Each row of a before or after table is a point. One or more steps were done to the points. Then noise was added and the rows were shuffled. The steps act on columns, c1 being the first. What was done? A step turns or swaps two columns, mirrors them in a line or flattens them onto one, adds a multiple of one to another, or multiplies or shifts one. Angles are multiples of 10 degrees, from the lower column toward the higher: turns from -170 to 170, lines from 10 to 170 but not 90. Use the fewest steps. Two steps may share a column if one is a turn and the other turns, adds or multiplies; they go together, in the order done. Otherwise the lowest column goes first.
In the rows, zero is written as 128.

Before, 10 rows:
[[113 134 117]
 [110 127  83]
 [155 130 102]
 [ 87 163 142]
 [138  63  75]
 [ 91  93 166]
 [117 112 128]
 [ 74  48 140]
 [172 144 139]
 [ 70  79 178]]
After, 10 rows:
[[128 161 141]
 [125 132 103]
 [124  48 137]
 [127  96 164]
 [126 133 117]
 [128 131  83]
 [127 143 140]
 [130 112 131]
 [129  76 177]
 [129  65  78]]
Steps: multiply c1 by 0

Before (12 x 6):
[[119 153 102 116 135  76]
 [177  49  71  95 137 150]
 [138  96 157  87 132 144]
 [ 92 149 144 146 167 122]
 [ 76 146 156 141  92  90]
 [172  79 122  97  69 135]
 [154 131 169 129 176 139]
 [105 102  64 158  99  96]
 [167 154 126  93 116 109]
 [169 157 133 171 167 156]
 [154 151 139 110 135 160]
 [116 158 101 166 148 151]]
After:
[[172  97 142 143 125  68]
 [130 177 157  89 134 109]
 [118  95  32 157 127  82]
 [133 161 156 110 108 162]
 [156 135 113 115 164  92]
 [166 106 126 148 157 148]
 [100 122 196  91 121 147]
 [129 179  91 171 142 176]
 [ 35 131 102  93 124 150]
 [ 63 140 153  95  82  97]
 [121 149 167 131 156 167]
 [163 135  62 163 125 156]]
Steps: mirror c1 and c2 in the line at 60 degrees; add -1 times c4 to c3; turn c5 and c6 by 40 degrees

Before, 14 rows:
[[ 80 134 136 114 133 100  89 170]
 [134 125 120  96 170 133  78 104]
 [126 139 108 132 181 124 106 166]
 [ 76 144 162  51 157 111 200 140]
 [ 73 121 141  96 150 114 154 119]
 [ 58 116 126 104 194 146 184 143]
 [194 150 138 155 111 151  93 100]
 [123 154 130 140 117  90 116 135]
 [ 62 135  89  55 127 148 197 124]
 [192  90 151 163  83 178  62 110]
 [ 58 171 134  93 144 165 167 127]
 [161 104  94 114 127 171 107 110]
 [128 122 120 150 129 145  97  70]
 [ 87 158 143  96 179 132  86 158]]
After (14 x 8):
[[ 58 115 118 118 194 146 136 185]
 [126 139  87 129 180 125 105 114]
 [192  89 157 143  83 179 105  66]
 [163 104 113 122 126 171 154  96]
 [127 122 160 138 129 144 164  82]
 [ 74 144 146  96 156 110 123 206]
 [ 81 135 107 122 133  99  79 103]
 [ 62 135 101  98 127 148 177 183]
 [194 150 155 139 111 151 130  91]
 [122 154 125 133 117  91 118 120]
 [134 125 137 114 171 133 133  72]
 [ 87 159 119 116 179 131  84 100]
 [ 58 171 133 114 144 165 138 166]
 [ 72 121 143 115 149 113 136 153]]
Steps: turn c3 and c8 by 40 degrees; turn c7 and c8 by 70 degrees; multiply c4 by 0.4

Before, 9 rows:
[[ 95 109 138 222 122 106  93 122 134 138 106]
 [170  95 103 154 152 107 163 101 119 137 125]
 [127 131 107 115 147 130 153 146 133 123 129]
 [119 110 177 170 154 128 107 154 134 151  95]
 [ 75  94 159 133 127 117 137  96 113 128 122]
 [166 107 137 113 116 135 161 152 104 115 138]
 [ 99  95 121 120 104 188 158 154 113 152 136]
 [157 142  94 118 144 111 129  49 109 151 116]
 [176  94  97 111 127 180  73 128 184 120 137]]
After (9 x 11):
[[101 139 139  93 121  83 221 119 122 136 103]
 [ 93 145 156 136 130 106 136  97 143 126 124]
 [176 107 102 164 151  86 157 102 136 136 126]
 [126 130 178 111 155 128 170 151 122 149  91]
 [149 119  94 128 142  92 121  47 145 149 114]
 [127 125 106 152 149 131 118 145 121 123 130]
 [167 119 139 161 121 144 111 152 156 116 135]
 [180 110  99  71 129 231 112 126  72 117 139]
 [114 134 119 162 105 248 121 153 145 155 135]]
Steps: flatten c1 and c2 onto the line at 160 degrees; swap c4 and c7; multiply c6 by 2; multiply c9 by -1

Before (11 x 14):
[[119  92 133 177 148 131 121 155 145  87  89 103 131 162]
 [110  85 151 172 153 136 128 120  90  90 159 110 117 162]
 [118 179 151  94 142 128 109 155  98 106 120 146 106 126]
 [157  96 137 177 166 131 123  51 102  91 169 230  43 119]
 [123 184 153 153 132 167 153 153 102  89 116 118  71 158]
 [165  95 139 169 169 192 121 154 105 187 146 101 124 164]
 [119  85 157 127 151 123 161 111 165 110 156 125 120  44]
 [117 197 144  83  74 144 150 125  94 159  65  99 147 165]
 [163 168 157 140 113 120 142 134 117  89 136 185 147  87]
 [128  86 133 177  94 134 137 119 204 135 184 107  82 168]
 [116 123 149 168 139 122 159 158  95 169 165 148  41  97]]
After (11 x 14):
[[121  88 127 127 101 123  82 111  85 154 126 126 123  59]
 [120  92 138  97 113 130 131 155 142 109 168 174 133 168]
 [116 200 126 106 183 149 103 125 195 120 153  78 148 150]
 [115 177 162 151 115 129 127 156 156 125 114  97 107 134]
 [110  88 147 100 104 133 112 119 135 116  80 172 116 174]
 [117 124 125 137 115 122  89 156 133 142  78 168  43  86]
 [125 183 131 116 124 166  92 152 158 112 124 150  69 166]
 [156  94 139 218  89 131 125  49 121 126  80 196  43 134]
 [130  87 129  96 160 135 119 116  34 115 137 173  80 160]
 [165  95 139  94  88 191 127 154 135 122  99 167 125 140]
 [162 168 140 182 145 118 101 130 131 136 114 150 146 105]]
Steps: mirror c3 and c7 in the line at 160 degrees; mirror c4 and c12 in the line at 50 degrees; multiply c5 by -1; turn c9 and c11 by 140 degrees; flatten c10 and c14 onto the line at 110 degrees

Before:
[[128 115 129 129 134 120 146 126 144  78 120 101  98 102 138 103 126 114]
 [127 138 129 134 143 138 117 121 146 121 130 139 126 109 132 134 133 105]
 [103 141 131 138 147 113 135 117 146 143 134 112 125 104 123 146 122 117]
 [140 139 125 128 121 123 139 117 144 137 119 127 137 123 134 140 133 131]
 [136 121 126 114 111 127 122 125 148 139 122 129 125 123 127 122 206 109]
 [126 115 153 137 112 109 145 126 128 137 132 113 137 110 130 142 121 110]
 [108 118 132 121 151 127 110  93  96 119 137 102 130 123 128 147 131 110]
 [122 114 120 144 141 133 150 117 128 138 133 134 131 112 130 132 146 119]
 [ 87 153 126 135 131 126 135 133 127  90 108 105 119 162 136 130 124 121]
 [120 122 138  99 145 123 147 102 128 128 123 157 117 134 130 142 122 119]
 [121 120 131 129 156 129 146 124 140 125 121 111 129 119 126 151 133 111]
 [120 135 131 127 160  86 123 133 144 129 138 102 136 174 124 131 122 125]
 [116 114 130 140 158 128 113 122 138 128 132 124 138 106 140 142 159 135]
 [122 122 141 136 154 131 145 132 103 142 133 116 115 129 134 150 123 136]]
After, 14 rows:
[[125 139 127 136 144 114 115 119 109 114 131 137 135 146 132 135 131 106]
 [121 113 120 135 142 153 149 118 112 133 134 134 163 127 129 133 147 120]
 [126 114 155 126 111 145 146 127 114 156 132 113 161 127 129 141 121 109]
 [120 120 133 127 153 120 146 128 118 125 120 114 132 143 129 150 134 113]
 [132 123 124 120 111 155 121 128 124 139 125 130  98 148 127 123 206 110]
 [120 124 137 116 145 124 148 101 135 133 124 156  54 129 129 140 122 120]
 [108 120 133 124 153 107 109  93 125 122 137 103 118  96 128 146 129 110]
 [104 142 133 136 148 160 135 115 104 156 132 113 140 149 124 145 122 119]
 [ 88 152 126 141 131  38 135 132 164  97 106 106 127 125 134 129 126 122]
 [116 113 130 130 158 128 113 122 108 127 132 125 166 137 140 142 160 135]
 [128 117 130 151 134   8 147 127 104  90 119 103  82 143 139 104 129 113]
 [122 119 141 143 152 162 146 132 129 140 134 116 122 102 136 149 123 133]
 [139 138 128 121 120 146 138 116 125 139 121 129 146 143 135 139 134 130]
 [121 136 131 122 160 118 124 134 175 170 138 101 138 144 125 130 124 125]]
Steps: turn c4 and c13 by 50 degrees; multiply c13 by 2.5; multiply c10 by 2.5; turn c6 and c10 by -70 degrees; swap c9 and c14

Before (12 x 24):
[[ 86 110 204 167 142 156 182 164 146 104 162 137 160 125 152 124  81 137
  175 130 145  93 201 182]
 [130 116 142 128 116 143 125  98 174 135 186 128 122  91 122 172 180  82
  166  91 107  79 109 147]
 [103 156 209 185 133 192  98 116  76 145  96 134  93 118  89 179  94  74
  139 155  95 181 174 166]
 [114  86 185 168 129 149 151 113 154 129 145 146  98 160 152  91 141 165
   96 162 143  79 111  86]
 [ 93 108 115 189 119 105 189 105 121  90 178  82 142  84 121 139 144 152
  106 149 138 118 107 131]
 [107  94 142 176 118 179 137 201 140 140  76 141  77 150 149 172 127 140
  120  91 132 107 133  79]
 [157 139 155  95 166 160 146 146 114  76 102 141 132  94 147 100 187 138
  165 105 173 119 199  79]
 [175 151 113 161 114 106 181 144  84 109 120 135  89  80 149  97 102 144
   73 141  99 103 197 160]
 [174  81 100 155 119 113 102 134 137 110 112 185 108 166 126 169 183 158
  105  71 132 132 165  80]
 [124 101 130 172 118 101 168  92 140 159 153 180 141 165  93 145 165 162
  138 139 137  85 152 173]
 [108 118 169 132 108 175  86 115 121 149  99 168 140 138  80 134 114 128
  125  96 166 117 167 127]
 [185 145 209 119 134 116 119 174 150 127 116 104  67  76 140 108 119 137
   92 138 149 171  92 186]]
After (12 x 24):
[[100 153 209  77 133 195  94 117  75 107  96 137 101 120  94 178 100  75
  137 157  98 211 171 168]
 [ 90 104 118  85 118 102 185 104 122 108 177  77  87  85 124 143 144 153
  110 151 144  79 101 129]
 [123 100 128  93 115  98 168  93 138 176 152 179  94 165  89 143 164 165
  140 138 137 104 151 168]
 [109 118 169 128 109 178  80 114 119 153  99 171 125 134  83 132 111 124
  123  97 165 135 167 128]
 [174 152 117  96 114 113 184 142  84 129 121 137 116  85 149  93 102 142
   74 141  98  76 199 160]
 [173  82  98 108 121 111 103 132 136 110 114 181 116 166 127 169 184 160
  111  64 132 114 169  79]
 [155 138 153 157 165 155 145 143 115  92 101 143 150  95 148 102 186 136
  165 102 178  62 199  81]
 [183 142 205 115 139 117 119 171 156 100 114 104 150  74 142 108 118 139
   94 141 148 177  93 185]
 [110  87 186  84 128 152 149 114 154 163 146 146 111 161 151  93 144 167
   95 164 140  71 113  90]
 [106  99 143  76 122 175 139 206 136 150  78 138 116 150 151 170 128 137
  119  89 132 113 132  79]
 [ 86 109 202 108 137 162 181 161 144 136 166 139  93 123 153 123  77 136
  178 125 146  60 205 176]
 [130 118 139 125 117 140 125  98 173 164 189 132 136  92 119 175 186  82
  165  87 107  78 108 145]]
Steps: multiply c13 by 0.4; turn c4 and c13 by -140 degrees; turn c10 and c22 by 40 degrees; multiply c22 by 1.6

Before, 14 rows:
[[ 66 144 120 155  77 175  80  67 153  99 135 177 128 138 152  97 124  97
  116 154 104  76 120 123 164 117  95  85 115 161 153  74 122  93 105 108
  146 118 177 117  97 164 118 104 107  99 145 129]
 [ 93 158 154  88 163 103  76 150 115 151 147 156 115 160 162 167 132 170
   80 102 117  82 146 135 126  59 171 152 120 132 136  98 132 110  89 157
  124 161  82 122 130 166 147  97 101 143  74 157]
 [ 57 114 194  88 161 170 138 164 132 179  82 182 105 114 185 115  88 148
  116  92  87 158 176 161 108 131 180 168  99 136  81 138 109 114  76 163
  174 166 163 121 161 151 154 111 145 131  82 111]
 [ 78 149 194 133 160  71  91  77 155 135 148 166 153 131 124  94 169 116
   61 156 124 148 125  78 165 147  91 133 172 179 169 148  85  49 120  93
  191 150 115 136 104 109 138 118 157 148  94 163]
 [ 68 154 144 157  93  98  70 110  89 157  71 108 101 160  77 174 158 152
  155  99 154 130 202 110 122 110 124  81 139 209 158 143 141  66 181 165
  172 113 134 129 159  73 142 143 133 173 158 179]
 [ 76 137 114  96 113 112 121 151 102 147  97 139 114 114 169 132 181 110
   66 103 105 148 205 160 156 123  80 162  88 109 104 105  94 155 156  71
   95 157  71 120 154  89 134 157 156  93 125 122]
 [ 59 164 139 139 107  78 130 146 130 138  89  75 175 159 118 136  98 120
  142  99 117  93 159 134  82 126 158 155 164 123 165 104 148  75 177  74
  105 159 146 111 138 123  67 183 165 137 154 142]
 [148 145 110 161 176 107  50 117 174 171 144 123 115 141 104 134 103 100
   78 112 154 155 138  69  85 102 142  70  89 120 154 124 191 119 163 129
  174  69  70 114  88 109  83 104 135 141  87 117]
 [158 166 118  62 118 177 117  91 164 150 108  99  98  98  99 116 134 155
  111  80 130 159 201  97  82 121 108  76  85 204 124 103 126  93 136 126
  183 144  92 152 172  73 132 176 124 102 155 190]
 [ 60 125 162 143 149 139 100 150 172 172 145 130 124 145  81 109 154  66
  159 115 160 115  99  81  96  78  80 158  75 149 182 152 159  82 124 149
  182  93 138 141  89 139  56 203 163  91 149 153]
 [162 108 114 166 127 110  49 148 148 121  99 117 118 143 140 116  94  93
  137 162  94 119 187  84  88  85 170 167 143 124 100 116 154  91 108  98
  153 122 150 149 195 160 152 101 112 124 165 106]
 [153 123 148 133 132  86 109 111 102 100 148 111 104 146 178 148 181  84
   84  81 117 111  97 112 173 102 110 109 126 146 155 109  92 123 179 162
  117 115  75 108 170 126 153 177  91 139 128 132]
 [114  99 115 116 114 165 147  96  74 117 151 150 107 147 106 178  88 166
  102 136 114  72 174 127 130 126 118 106 130 143 114 144 165 102 104  97
  164 106 152  86 167 147  88 101 158 174  83 163]
 [107 151 104 116 159  76 131 131 107 188 159 138 185 119 169 170 137 136
  146 101  90  82  98 167 100 112 123 150 156 110  87 122 174 111 173 105
  118  97 148 173 124 168  51 133  56 143 131 147]]
After:
[[116  98 116 114 113 165 111  96  74 118  84 177 108 148 105 179  88 169
  104 105 116 158 172 134 131 126 117 107 166 144 114 146 167 101 104  99
  165 104 151  85 142 147  86 100 157  88 157 162]
 [ 56 113 194  87 158 169 103 165 134 182 147  90 104 116 187 113  86 149
  116 160  88 176 176  92 110 128 180 168 151 135  79 137 110 113  79 161
  174 166 162 121 168 151 153 111 145 114 190 112]
 [ 94 158 155  91 163 103 173 150 117 150  85 167 116 160 161 166 132 171
   81 147 117 162 147 101 123  58 170 150 124 133 134  95 133 110  88 155
  122 159  82 120 136 165 145  99 100 104 164 154]
 [ 58 125 163 144 148 138 175 152 170 174 123 141 123 145  80 110 156  68
  159 153 160 133 100 176  98  80  80 157  71 149 181 154 161  81 123 147
  184  95 139 142 165 140  56 203 162 158 101 152]
 [ 74 137 115  98 114 112 121 152 103 145 155 109 116 115 169 132 182 110
   67 162 105 135 205  87 157 123  80 163 139 109 103 108  95 156 157  70
   93 158  71 122 175  88 136 159 157 154 147 120]
 [109 152 104 116 158  75 107 129 110 189 103 171 184 120 169 169 136 136
  146 149  89 146  98  80 101 112 121 149 132 110  87 121 173 112 173 104
  116  96 149 174 101 167  51 129  54 105 109 147]
 [153 120 148 132 133  87 154 108 104  99 112 148 105 147 178 147 181  85
   83 166 119 115  95 141 172 102 109 108 165 146 155 110  91 123 179 163
  115 114  76 108 145 125 153 177  89 102 119 132]
 [161 109 116 167 128 111 220 147 150 122 174 139 120 143 139 115  95  94
  138  97  94 118 187 152  89  83 169 166 199 124  98 114 153  91 108  95
  154 122 153 149 137 161 152 102 112 143 110 104]
 [148 145 113 162 173 107 227 117 176 173  95 102 115 141 104 135 102 100
   77 137 154 118 139 173  90 101 143  69  76 119 154 123 193 120 162 128
  171  71  70 112 154 108  82 103 136 113 155 116]
 [160 167 118  63 116 175 152  90 163 150 159 104  99 100  99 115 134 152
  114 181 130  95 202 161  80 122 109  73 155 204 122 103 127  93 136 125
  181 144  90 152 185  72 132 176 127 135 116 190]
 [ 66 145 120 158  79 174 175  67 152 101 130 170 127 137 151  98 124  96
  116 112 105 184 120 116 166 117  96  85  93 162 154  75 122  93 105 107
  148 118 177 117 130 163 116 105 107 166 110 129]
 [ 56 162 138 140 104  81 122 145 128 141 175 172 175 161 117 135 100 119
  145 150 116  85 159 122  81 124 156 156 150 125 165 104 148  73 181  73
  102 157 145 112  96 124  67 183 164 109 125 141]
 [ 67 153 142 155  92  98 192 110  91 157 192 132 102 161  78 175 159 152
  156 141 153 110 202 131 120 109 124  81 161 209 157 140 140  66 181 164
  171 112 134 133 130  73 144 144 131  74 132 179]
 [ 77 150 192 132 157  70 183  78 153 137  93 102 151 129 127  93 169 117
   62  96 122 161 127 177 165 148  94 136 121 181 169 148  85  49 122  92
  189 148 115 136  81 109 140 120 157 119 147 164]]
Steps: multiply c24 by 1.3; turn c7 and c24 by 160 degrees; turn c11 and c47 by -150 degrees; turn c12 and c22 by 100 degrees; turn c20 and c46 by 160 degrees; turn c29 and c41 by -70 degrees
